Each row is a point. Each copy is the shape, with its points in the same order, turned, moved and blurred by noise. Say if it was mirrored as well.

Shape (7 x 2)
[[-26  35]
 [-90  23]
 [ 30   1]
 [ 25   3]
 [ -2  25]
 [ 21  -6]
 [ -9  12]]
Copy 1 (7 x 2)
[[-48  32]
 [-29  95]
 [-16 -29]
 [-15 -25]
 [-32  -5]
 [ -6 -17]
 [-21   5]]
Copy 1 is: mirrored
Copy 2 (7 x 2)
[[  7 -55]
 [-57 -80]
 [ 24  12]
 [ 27   1]
 [ 10 -29]
 [ 12  11]
 [  0 -24]]
Copy 2 is: mirrored

Shape (5 x 2)
[[ 20 -76]
 [-17 -18]
 [-25 -64]
 [ 35  47]
 [ 16  23]]
Copy 1 (5 x 2)
[[ 44 -70]
 [ -2 -29]
 [  0 -81]
 [ 45  34]
 [ 17   2]]
Copy 1 is: only turned
Copy 2 (5 x 2)
[[ 79 -20]
 [ 10 -30]
 [ 55 -55]
 [-27  51]
 [-14  14]]
Copy 2 is: only turned

Shape (9 x 3)
[[  6  45  15]
 [-20  31  -8]
 [ -8 -95 -17]
 [  7 -23  15]
 [-12 -65  14]
 [-48  57  19]
 [-37 -15  43]
 [ 14  -1  19]
 [ 50  -3  30]]
Copy 1 (9 x 3)
[[-43   1  36]
 [-61 -16   5]
 [ 57 -48 -60]
 [ -3 -35   9]
 [ 31 -60 -26]
 [-86 -35  20]
 [-16 -67   9]
 [-13 -18  26]
 [ 27  -2  50]]
Copy 1 is: only turned
Copy 2 (9 x 3)
[[-26  28  27]
 [-27  -7  10]
 [ 78 -33 -46]
 [ 36   7   1]
 [ 64  -9 -34]
 [-62  25  -8]
 [ 11  39 -35]
 [ 24  16  13]
 [ 47  29  49]]
Copy 2 is: mirrored
Copy 3 (9 x 3)
[[ 30  26 -20]
 [  7  38 -10]
 [-84 -52   6]
 [ -6 -27  -9]
 [-49 -45  19]
 [ 41  47  23]
 [  5 -13  47]
 [  9 -19 -16]
 [ 17 -45 -33]]
Copy 3 is: only turned

Shape (6 x 3)
[[ 26 -18 -15]
 [-37  37  92]
 [-28 -12 -20]
 [ 49  -8  26]
 [-69 -12 -49]
 [-27  28 -15]]
Copy 1 (6 x 3)
[[ 33 -18   8]
 [-77 -36  58]
 [ 28 -56  35]
 [ -2  17  -9]
 [ 58 -92  56]
 [ 31 -41  69]]
Copy 1 is: mirrored
Copy 2 (6 x 3)
[[ 51 -33 -25]
 [-36   9  74]
 [  4   0 -43]
 [ 57 -38  23]
 [-20  29 -77]
 [-17 -23 -28]]
Copy 2 is: mirrored
Copy 3 (6 x 3)
[[-13   4 -24]
 [ 63  65  81]
 [-25  -9  29]
 [ 12  47 -27]
 [-46 -48  53]
 [ 17 -28  31]]
Copy 3 is: mirrored

Shape (10 x 4)
[[ 21  45   0 -41]
 [-38  37 -55 -55]
 [-57  32 -32   8]
 [ 34 -90  58  56]
 [ 65 -20  11  -3]
 [ 17 -77  61  -7]
 [  8  -5  61 -50]
 [-73  -1 -12  10]
 [ -6  10  50  -3]
 [ -1 -54  13 -22]]
Copy 1 (10 x 4)
[[ 18  77  -6  -8]
 [-43  71 -68  12]
 [-75  42 -14  15]
 [ 16 -94  59 -35]
 [ 47  -4   3   9]
 [ 25 -40  31 -66]
 [ 13  38  28 -66]
 [-89   9  -7 -23]
 [-11  25  49 -39]
 [ -1 -15  -1 -47]]
Copy 1 is: only turned
Copy 2 (10 x 4)
[[  3  20 -72 -25]
 [ 57   1 -79  36]
 [  9 -15 -42  61]
 [-31 -25  92 -56]
 [ -7 -18 -12 -73]
 [ 10  21  66 -56]
 [  7  63  -6 -42]
 [ 16  -3  -2  64]
 [-25  35  -5  -9]
 [ 35   2  24 -28]]
Copy 2 is: mirrored

Shape (8 x 4)
[[ 36  19  39   6]
 [ 12  36  18 -31]
 [-32 -74  33   1]
 [-75 -66  20  33]
 [ -2  -1 -10   2]
 [  1  12 -22  21]
 [ -4  10  28   7]
 [ 10  41  27   0]]
Copy 1 (8 x 4)
[[ 29 -10  39 -38]
 [ 10  36  30 -34]
 [-70 -50  20   5]
 [-72 -46  47  43]
 [  0   7  14  10]
 [ 25   3  17  22]
 [  1  -5  39 -15]
 [ 30  19  45 -23]]
Copy 1 is: only turned
Copy 2 (8 x 4)
[[ 21  15  43  18]
 [ 21  19  21 -28]
 [-32 -79   0  24]
 [-85 -65 -12  24]
 [-10   7 -14   9]
 [-15  28 -17  21]
 [-13   3  24   4]
 [  4  28  35  -6]]
Copy 2 is: only turned
Copy 3 (8 x 4)
[[ 27  -7  45  30]
 [ 37  31  39   9]
 [ 12 -48 -56  21]
 [-23 -29 -82  41]
 [-13  -3   7  -7]
 [-35   0  23  -2]
 [  8  -2  16  27]
 [ 12  17  47  28]]
Copy 3 is: mirrored
Copy 4 (8 x 4)
[[-32 -10  56  11]
 [-20   8  46 -32]
 [  9 -94  -6   3]
 [-19 -95 -59   5]
 [ -4  -9   6  -1]
 [-14  12  -6  17]
 [-34 -24  19  -6]
 [-47   0  40 -14]]
Copy 4 is: only turned

Shape (12 x 6)
[[ -1  13 -15  -5   0 -12]
 [-40  -9  -1   8  36   8]
 [ 30  29  21  10 -18 -29]
 [  7 -38  24 -45  59 -28]
 [ -2  23   7  24  -6 -10]
 [ 53 -35  20 -19  66  16]
 [-39  20   6 -35 -29  18]
 [ 29  37   8 -24   8  -5]
 [ 38  14 -17   4  -6 -14]
 [ 14  18  -2  34   0 -38]
 [ -8  31  19 -31   4  32]
 [-15  35   1  21  18 -45]]
Copy 1 (12 x 6)
[[-24  -6 -22   7  -5  -8]
 [-36 -20  31  13 -33 -12]
 [  0  15 -32  25  38 -16]
 [ 18 -80  16  -5  -6 -29]
 [-23  17  -8  27  15 -11]
 [ 41 -33  32 -41   4 -38]
 [-44 -19  -6  11   3  53]
 [-15  -9 -19 -13  41  -8]
 [ -3  15 -38  -9   6 -20]
 [-14  18 -29  35   4 -40]
 [-38  -9  14 -16  21  26]
 [-46  -7 -17  35  11 -41]]
Copy 1 is: mirrored
Copy 2 (12 x 6)
[[  9   7  -2 -10  -5   0]
 [-36  37   0 -18 -30  10]
 [ 36   2  15  23  10 -34]
 [-50 -25  51 -50  -3   1]
 [  9  23  -4  24  -1 -13]
 [-45 -22  40 -24  44  45]
 [ 35  19  18 -10 -69  20]
 [ 30   1  30 -10  18   6]
 [ 22 -18 -12   1  25   0]
 [  3   7 -20  14  16 -37]
 [ 28  26  33  -5 -20  38]
 [  0  33   4  -7   2 -47]]
Copy 2 is: only turned
Copy 3 (12 x 6)
[[  1  21  -2  16   5   5]
 [-16 -34  18  17  28   5]
 [ -1  52  13  31 -31 -23]
 [ 26 -36 -22 -15  16 -52]
 [-16  27  25  31  -3   4]
 [ 31 -64 -26  10 -39 -25]
 [-48  26 -20 -27  23  17]
 [ -9  23 -36  29 -17 -15]
 [ 26  31  -5  27 -16  16]
 [ 18  31  37  44  -5 -18]
 [-48  -1 -29   9 -11   1]
 [  2  31  22  47  28 -24]]
Copy 3 is: mirrored
Copy 4 (12 x 6)
[[ -2   8 -16  -3  21 -11]
 [  5 -11   6  22  31  41]
 [  7  43 -10  17  15 -51]
 [ 10 -32  18  40  95 -16]
 [ 10  31  -8  17   2  -7]
 [ 60 -49  27  20  61 -31]
 [-50   9  24 -16   5  -3]
 [ 16  28  12 -16  40 -42]
 [ 22   6 -31  -4  17 -43]
 [ 25  31 -37  34  16 -17]
 [ -7  13  39 -22  22 -11]
 [  8  49 -27  23  42   8]]
Copy 4 is: only turned

Shape (9 x 6)
[[ 36  38  59 -11  17  -7]
 [-15 -56  -8  46 -42  54]
 [-15  30 -34  28  23  63]
 [ 45 -34  20 -28  -1 -38]
 [-38   1  23  39  -6  27]
 [-18  14 -12  -1  29  58]
 [ 18 -42 -39 -36 -71   5]
 [ 44 -18  -5  27 -41 -14]
 [ 16  15 -44 -35   9 -21]]
Copy 1 (9 x 6)
[[  8 -60   9  11  83 -21]
 [ 10  53 -26  -9 -11 -74]
 [ -7 -21  -1  69 -21 -62]
 [ 46 -16 -32 -16  59  23]
 [  5  -1  32   4   2 -63]
 [-11 -40 -11  39 -18 -50]
 [-12  58 -52   2  15  27]
 [ 36  39 -19  17  58 -18]
 [ 17 -19 -15  51  14  39]]
Copy 1 is: mirrored
Copy 2 (9 x 6)
[[  2  74  21  29  35  36]
 [-10  21 -11 -95 -13 -33]
 [ 56  20 -25  -3 -11 -43]
 [-58  10  23   2  24  46]
 [ 11  65 -37 -35 -19  -9]
 [ 46  17 -38  -4  16 -16]
 [ -7 -37  31 -64 -22  44]
 [-33  24  49 -33 -19   1]
 [  5 -22   7  30 -22  32]]
Copy 2 is: mirrored
Copy 3 (9 x 6)
[[-40 -29 -31 -33  11  50]
 [ 21  22  54  88  22   1]
 [-11  36 -10  32  79 -18]
 [  4 -37  31 -37 -25  17]
 [-24  14 -16  62  12   2]
 [-36  30   8  16  65  -6]
 [ 52  51  68  -5 -13  17]
 [ 47 -16   5  10   1  31]
 [ 25  14   8 -57  21 -26]]
Copy 3 is: mirrored
Copy 4 (9 x 6)
[[ 38  27 -36  73  13 -16]
 [-43   8  47 -16  -3 -83]
 [-64 -11  20  37  29   0]
 [ 63  48  -5  -5  -1 -14]
 [-25 -23  -8  24  22 -64]
 [-30 -10  35  34  39   0]
 [ 24   8  66 -28 -65 -20]
 [  5  45  -7  -4 -42 -43]
 [ 15   7   5  -6 -11  41]]
Copy 4 is: mirrored
